Each row of a before or after table is a point. One or more steps were done to the points. Then noise was added and the rows were shuffled. The steps act on how far a point lies along the listed directions, d1 being the first. Name the steps. A step turns or swaps two directions, mirrors them in a line or flattens them onto one, adds a multiple of one to another, or multiplies one. Angles are multiples of 10 degrees, from the lower direction toward the higher: turns from -170 to 170, lines from 10 to 170 but not 90. Use the fewest steps. Two steps may share a direction if one is a turn and the other turns, adds or multiplies; they go together, in the order done. Otherwise the lowest direction goes first.
In the rows, zero is written as 128.

Directions:
(1): [185 140]
(2): [140  71]
Before (10 x 2)
[[103 168]
 [153 102]
 [ 78 161]
 [175 125]
 [ 98  80]
 [ 90 155]
 [155 179]
 [194 103]
 [169 191]
 [ 80 104]]
After (10 x 2)
[[154 158]
 [ 75 178]
 [ 75 129]
 [ 97 104]
 [181 106]
 [200  79]
 [155 103]
 [ 83 175]
 [178 165]
 [105 172]]
Steps: add 0.5 times d1 to d2

Directions:
(1): [155  66 130  82]
(2): [197 169 139 113]
(3): [ 93 157 166  71]
(4): [135 109 200 162]
Before (12 x 4)
[[198 111 132  90]
 [158 125 189 136]
 [ 76 118  95  96]
 [105 198 156 168]
 [165 158 115  93]
 [154 144 155 230]
 [123 127 195 120]
 [159 218 109 137]
 [ 90 154 219 157]
 [141 114 136 162]
 [149 199 164 127]
 [168 125  51 126]]
After (12 x 4)
[[122 132  28 153]
 [174 167 151 153]
 [ 77 122  80 120]
 [ 58 137 167 122]
 [122  53 139 181]
 [101 150  69 134]
 [ 91 111 158 158]
 [131  96 207 100]
 [129  61  79  80]
 [103  84  96 184]
 [157  77  62 172]
 [123 107 108  92]]
Steps: turn d1 and d3 by 120 degrees; turn d2 and d4 by 160 degrees

Directions:
(1): [128 138 192 147 201 118 177 177 108]
(2): [174 210 185 107  83 137 107 139 139]
(3): [ 37 184 120 130 137 182 136 126 152]
Before (14 x 9)
[[134 159 163 126 144 121 138 158 115]
 [197  42 123 137 133  75 129 129  98]
 [106  69 100 143 150 114 142 124 105]
 [107 127 128 126 148 133 139 137 126]
 [117 115 114 125 133 127 131 125 133]
 [156 109 125 133 106 106 122 131 128]
 [106 136 109 131 129 129 132 107 145]
 [129 153 162 121 136 128 133 144 138]
 [160 131 133 112 111 108 117 119 129]
 [130 142 143 127 132 126 137 120 134]
 [146 111 148 136 139 112 134 139 123]
 [190  88 135 118 125  93 130 130  97]
 [128 139 138 127 134 126 135 130 116]
 [145 136 147 134 146 128 142 140 118]]
After (14 x 9)
[[149 173 175 113 132 123 137 142 130]
 [138 185 154 105  89 141 104 128 152]
 [123 204 143 108  85 146 105 132 139]
 [136 153 141 119 113 129 125 115 141]
 [140  98 108 134 135 104 133 109 132]
 [124 140 155 141 142 124 148 153 129]
 [126 148 129 120 115 134 126 124 123]
 [117 162 130 126 117 152 124 124 133]
 [ 37  86 131 166 226 142 189 156 112]
 [ 95 139 133 135 139 144 133 131 137]
 [104 102  93 124 128 129 122 117 129]
 [114  91 106 130 150 118 140 124 129]
 [ 89 154 157 131 175 148 165 153 113]
 [ 41   7  48 165 197 117 166 116  98]]
Steps: turn d1 and d3 by 120 degrees; multiply d2 by 2.5

Directions:
(1): [160 119 153 108 170 125 115 108 193 147  59 209]
(2): [140 121 104 206  72 113  70 163 167 190 131 134]
(3): [100 197 148  94  97  89  96  71 101 180  83  98]
Before (14 x 12)
[[119 136 126 136 130 114 124 133 118 132 127 121]
 [104 163 103 167  55 116 103 126  95 144 200  71]
 [ 98 159 138  89 117  99 117  88  59 104 134  85]
 [112 135 143  97 126 129 168 111  69  90 168  89]
 [135 129 152  97 146 122 124  91 120 142 101 126]
 [124 142 132 122 107 133 126 136 100 112 145 105]
 [113 101  98 154 126 167 185 166  66  56 222  87]
 [117 139 123 149 104 126  90 137 127 159 119 108]
 [128 117 122 152 122 131 103 144 163 157 125 137]
 [133 129 103 203  86 105 107 179 119 151 184  69]
 [128 110 139 154 116 149 130 145 137 105 131 138]
 [115 167 144 117 117 118 100 112 132 152 107 119]
 [147 107 121 192 107 145 116 173 163 138 142 178]
 [112 167 104 158  62 105 108 142  80 163 155  73]]
After (14 x 12)
[[ 97 172  96 167  45 105 116 146  55 155 179  46]
 [ 80 134 100 125 114 160 200 144  10  44 244  31]
 [118 151 140  99 137 120 113 102 141 157  97 128]
 [125  96 109 169  97 144 158 169  84  91 213  84]
 [118 133 125 143  99 139 127 158  97 111 162  99]
 [110 179 165  78 136 122 139  82 101 133  82 153]
 [126  91  92 196  82 119  98 177 103 109 193  99]
 [156  91 131 145 140 131 110 135 161 147 114 156]
 [109 151 127 136 105 126  95 125 113 157 117  96]
 [ 94 191 128 125  89  88 133 116  42 133 175   9]
 [116 132 120 141 131 114 127 142 119 132 132 117]
 [114 138 151 111 123 142 140 113 112 102 114 126]
 [ 85 180 100 160  37 114 116 123  56 132 222  28]
 [130 143 128 151 112 125  92 144 158 155 123 132]]
Steps: multiply d1 by 1.6; swap d2 and d3

Directions:
(1): [ 71  86 113 144 149 123  95 137 212 145 123  97 155 190 194 156 154  58
  78 104]
(2): [ 83 114 154  84  68 107 171  37 118  83  65 152  91 102 195 111 136  95
 129 142]
(3): [104 139 146 165 185  94  73 150 121 112  69 174  78 118 134 109 115 178
  34 183]
Before (9 x 20)
[[142 120  98 157 171 141  97 229 180 178 199  78 191 193  90 150 150  92
  168  79]
 [163 134  91 153 157 129 103 177 146 152 188  67 176 122  88 155 129 127
  167 105]
 [ 55  87  84 121 103 125 128  58 197 146 118  99 171 189 218 162 147  22
  111  83]
 [164 141 128 187 229 138  50 225  86 163 151 163 101 123  58 135 117 211
   72 172]
 [148 131 137 184 184 112  99 179 111 143  93 167  71 117 126 119 102 182
   59 179]
 [153 146 132 151 117 115 121 148 127 147 123 167 136 114 110 114 116 177
  133 133]
 [ 83  85  95 194 197 148  52 232 226 205 132 100 180 213 143 177 180  92
   77 117]
 [120 131 121  92 119 136 163  92 145 126 107 136 107 133 162 130 148 120
  137 100]
 [ 74  65 105 141 148 102  96  96 199 123  83 123 136 186 185 143 107  60
   89 128]]
After (9 x 20)
[[ 89  87 119 101  64 156 174 101 165 158 115 111 165 151 171 160 182  54
  197 103]
 [148 132 124 134  91 125 144 126 138 149 131 147 153 123 125 123 123 139
  162 111]
 [106 117 127  95  78  99 160  55 134  89  99 102 126  82 174 130 138  89
  164 128]
 [ 71 106 147  73  52 103 187  59 142  96  85 125 117 130 191 111 159  56
  182 115]
 [130 144 114 124 172 124 120 140 142 140 102 148  98 137 133 124 137 163
   90 121]
 [159  96 116  75  70 184 188 102 108 156 209  87 174 133 116 163 153  69
  248  75]
 [189 113 101 138 110 165 170 162 127 178 197  83 155 139 105 154 114 104
  193  84]
 [ 82 129 106 159 168 101  77 111 144 139  86 155 121 153 155 134 117 127
   46 147]
 [125  96  96 156 165 119  85 140 168 142 122 122 146 169 119 140  92 107
  118 130]]
Steps: multiply d1 by 0.4; turn d2 and d3 by 130 degrees

Directions:
(1): [110  94 130 187  71 133 107  67 115 153  92 112 138 168 199 134 147  87
 158  63 144 135 154 180 148 152 212 191 131 159 159  87]
(2): [155  80 173  53  98 127 143 156 137 178  82 115 155 126 151 165 144 125
 118 185 147 224 178 196 152  84 129  88 159  79 148 123]
(3): [127 109  40 113 106 135 174 146 111 112  83 114 176 146   7 137 144  83
  90  85 133 142 155 105 131 101 170 128 100 113  77  69]
(4): [166 100  83 138 220 202 139  83 132 169  90  50 134 113 144 120 153 158
 139 153  67 102 141  89 161 123 150  95 201 160 133 113]
Before (9 x 32)
[[115 189 152  69 104  76 150 234 143  73 209 186 128 108  51 123  94 126
   75 159 168 160  88  92  69 116  36  99  56  55  76 189]
 [113 106 162 173 146 132 102  89 136 129 132 128 138 119 207 137 128 119
  159 149 113 101  98 124 121 132 155 140 104 170 173 137]
 [125 149  95  90 102 106 157 178 118 118 110 121 144 140  39 137 139 102
  116 116 153 163 140 140 124 118  98 116  88  99  62 113]
 [142 184 220 119 143  85  85 147 164  99 178 161  66 109 179 121 105 176
  150 177 167 106 110 135 133 145  43 115 123 137 162 204]
 [107 118 172 192  95 109  91  98 141 147 151 111 106 140 217 133 125 121
  155 116 151 130 117 167 145 168 148 140 132 140 183 124]
 [109 114 223  87  60  55 110 180 112 105 119 173 118 121 158 134 106 102
  123 150 180 201 135 216 123 105 109 119  83  80 140 142]
 [105 147 198 147 152 115  91 106 160 142 206 182  86 104 197 101  95 185
  170 153 120  89  84 129 123 170  87 142 129 125 156 186]
 [ 99 182 167 165 180 112 113 103 139 102 211 172  58 119 177  99  96 178
  176 120 116  52  63  88 100 158  76 144 119 168 137 182]
 [173 101 104  96 181 167 140 137 146 167  71  84 135 109 101 141 138 173
  112 201  76 157 139 108 147  92 106  49 176  96 115 130]]
After (9 x 32)
[[113 170 201 104  97  87 116 189 143 105 202 170 109 120 167 130  93 122
  117 151 164 168  99 133  83 143  68 116  88  78 128 198]
 [143 150 186 108 131 125 111 136 143 157 134 106  98 123 191 128 132 150
  167 177 138 160 129 172 139 140  69 107 144 121 130 169]
 [154 124  76 156 195 185 122  94 136 145  94  79 114 114 119 119 135 179
  139 152  63  94 112  79 141 127 122  77 164 142 120 126]
 [ 95 134  92 183  94  95 122 127 133 106 153 129 132 145  98 127 119  94
  117  81 148 116 112 119 125 158 142 144  87 129 131  99]
 [115 182 103 161  96  80 132 149 135  46 150 165 108 150  42 119 115 115
  118  82 182  77 115  96 128 148 106 158  56 146  99 142]
 [ 95 130  81 105  68  88 178 165 121  94 124 168 141 160   7 148 118  85
  111  66 172 148 130 124 108  93 140 147  65 105  66  90]
 [108 110 102 150 120 122 138 122 126 100 115 140 179 126  98 142 137  86
  118 120 122 112 105  99 114 115 164 134  72 146 125 101]
 [ 86 169 202 181 129  76  75 130 108  61 183 169  71 116 187  86  86 125
  147 109 146  85  62 139  98 166  94 147  73 139 141 167]
 [ 87 130  82 134  85  97 157 136 133  98 165 193 146 134  24 121 100 111
  122  68 139  99 113 107 118 148 155 169  52 107  82 109]]
Steps: multiply d1 by 0.4; turn d2 and d3 by -130 degrees; turn d3 and d4 by -30 degrees

Directions:
(1): [155 137 101  75 125 124 149 119  65 120  32 132 116 168  74 128  16 145
  94 173 170 130 122 141 140 100 153 149  76 101 204 131 141 143 157  95
 145 121 106  60 178 112  74 104 192 138  68 150 121  62 144 101  95  89
  78  49 135 103 191 142 191 110 203  77]
(2): [ 87 174 108 119 147  96 103 159 122 121 108  59 123 158 138 133  72 100
  89  58 185 157  61 126 155  80 163 210 180 162 103  89  97 202  17 112
 100 121  83 109 129 170 164 164 169 187 136 203 148 102  83 161  80 137
 122 168  87 105  55 184 143 131  99 169]
Before (9 x 64)
[[136 130 121 118 129 135 132 132 108 127  94 139 116 168 111 142 104 139
  101 132 142 127 115 117 132 109 126 157 112 126 151 134 126 139 138 106
  135 122 122 113 161 114 126 138 122 141 109 148 143 111 129 118 120 125
  129  96 139 128 133 148 150 129 154 120]
 [ 82 143 142 139 145 116 101 135 148 115 154  89 112 140 144 144 142 116
  112  97 146 159 107 134 134 120 111 170 164 144  73 122 107 167  51 124
  103 117 107 148 115 144 142 155 146 138 144 162 143 131 104 149 116 148
  131 164 105 111  73 151 106 147  87 152]
 [102 148 125 137 126 108  94 152 143 122 149  74 125 118 132 124 116  81
  115  90 152 160 103 132 135 118 128 168 166 164  91 107 119 169  67 124
   96 116  99 129 109 142 146 147 134 172 147 147 138 136  80 148 114 136
  150 159  99 112  69 168 135 121  93 160]
 [122 138 130 135 141 112 110 150 139 112 132  84 125 134 153 154 127 104
  118  58 143 138  92 120 112 141 156 168 165 154  89 105 106 170  71 129
   92 135 111 132 117 170 157 152 112 150 145 161 149 150 105 153 113 140
  174 178 113 118  75 149 117 137  83 173]
 [108 121 120 128 122 117 122 136 132 130 128 123 117 128 150 124 126 112
  119 119 150 111 119 133 137 144 123 133 134 142 132 130 108 143 125 140
  131 124 113 138 122 129 137 130 125 126 138 136 131 131 123 135 131 142
  136 151 118 138  99 130 116 147 125 145]
 [122 141 111 120 121 104 120 122 115 127 110 123 118 136 127 131  77 113
  113 130 175 148 101 128 140 108 148 155 130 127 137 131 132 165 104 100
  121 126 113  92 142 120 120 150 161 153 120 168 127 107 122 126 112 121
  108 126 116 122 140 145 145 113 137 126]
 [139 130 113 114 128 141 136 125 115 123 140 110 134 127 120 121 116 137
  112 114 142 115 117 126 136 121 114 126 122 124 132 121 107 144 115 144
  129 136 128 133 130 136 147 145 155 128 117 141 148 129 139 135 121 128
  124 131 114 131 127 124 130 128 123 124]
 [159  89 162 144 107 149 164 112 122 115 111 188 125  95 111 140 142 156
  168 186  89 114 176 139 121 186  99  76  87 102 163 146 144  72 203 137
  155 131 161 141 156  91  95  91  94 100 120  74 110 123 168 104 176 120
  136  90 164 143 192  82 115 133 167  86]
 [152  79 165 162 107 166 146 112 150 138 155 182 120  97 137 119 205 165
  169 178  68 104 193 137 104 164  74  44  92  89 125 151 166  59 234 168
  158 141 170 165 112  77 108  77  68  75 164  53 109 174 165  92 174 123
  145 107 175 163 197  66 116 137 149  91]]
After (9 x 64)
[[118  92 174 187 117 158 127 126 182 141 201 154 126  85 174 121 246 146
  175 127  65 115 172 129 109 161  71  62 143 117  71 136 146  77 178 180
  139 142 166 197  82 102 151 104  46  92 201  70 121 201 137 120 175 147
  172 168 158 167 136  78  85 148  95 134]
 [141 123 125 122 125 144 136 126 111 129 101 150 116 159 111 142 116 147
  109 143 129 123 130 119 128 120 119 141 103 121 155 144 133 123 160 110
  139 123 133 116 159 107 121 134 111 129 111 132 141 116 137 111 130 124
  132  89 146 131 147 135 147 130 159 112]
 [142 128 113 113 127 142 140 122 114 121 136 115 136 129 118 122 110 138
  113 121 143 115 118 128 135 122 112 124 116 122 139 122 108 142 119 142
  132 134 129 129 133 132 144 142 157 125 113 138 148 128 141 131 120 124
  121 125 115 129 132 122 132 126 128 119]
 [ 89 149 131 120 144 113 109 135 126 109 118  86 107 159 126 144  95 119
   97 111 167 161 100 138 142 106 120 185 149 135 100 121 109 177  54 111
  106 114  96 123 135 143 125 149 174 146 122 176 142 103 107 142 102 132
  113 137 105 100  91 162 130 139 113 136]
 [136 131 110 115 116 110 128 113 110 129 102 141 118 135 116 130  76 123
  119 152 168 141 117 132 136 117 142 136 111 115 151 141 143 149 132  98
  129 127 120  89 148 108 105 137 160 142 108 152 121 105 135 115 119 115
  103 107 127 125 166 132 150 108 154 111]
 [141  91 174 171 109 148 152 119 152 119 158 178 131  77 140 141 197 143
  180 156  73 115 173 131 114 196  90  73 119 116 120 142 136  73 177 153
  145 133 167 174 128 104 126 107  66 101 151  69 116 153 156 122 189 141
  161 135 157 156 153  82  86 143 126 114]
 [113 153 114 117 126 105 103 148 120 120 109  75 119 136 111 125  70  87
  100 107 171 163 100 138 140 106 138 178 146 153 120 107 123 178  77 111
  103 112  88 102 129 137 126 139 160 177 121 157 136 110  83 140 102 119
  130 130 102 101  92 174 159 113 121 139]
 [108 124 117 123 122 113 124 135 125 130 118 120 115 134 145 123 113 112
  115 121 156 114 118 136 138 141 127 140 131 140 138 129 109 146 123 134
  129 124 108 130 127 129 133 131 132 131 133 142 129 123 123 131 127 138
  131 146 118 132 103 133 125 145 134 141]
 [127 147 116 111 141 109 119 148 113 108  93  79 121 152 131 153  77 106
  101  70 165 141  84 126 117 127 171 183 150 145 118 105 108 184  72 113
   97 130  99 102 138 166 140 146 142 159 121 176 148 123 109 142  97 124
  153 149 112 106  92 159 145 130 110 156]]
Steps: turn d1 and d2 by -40 degrees
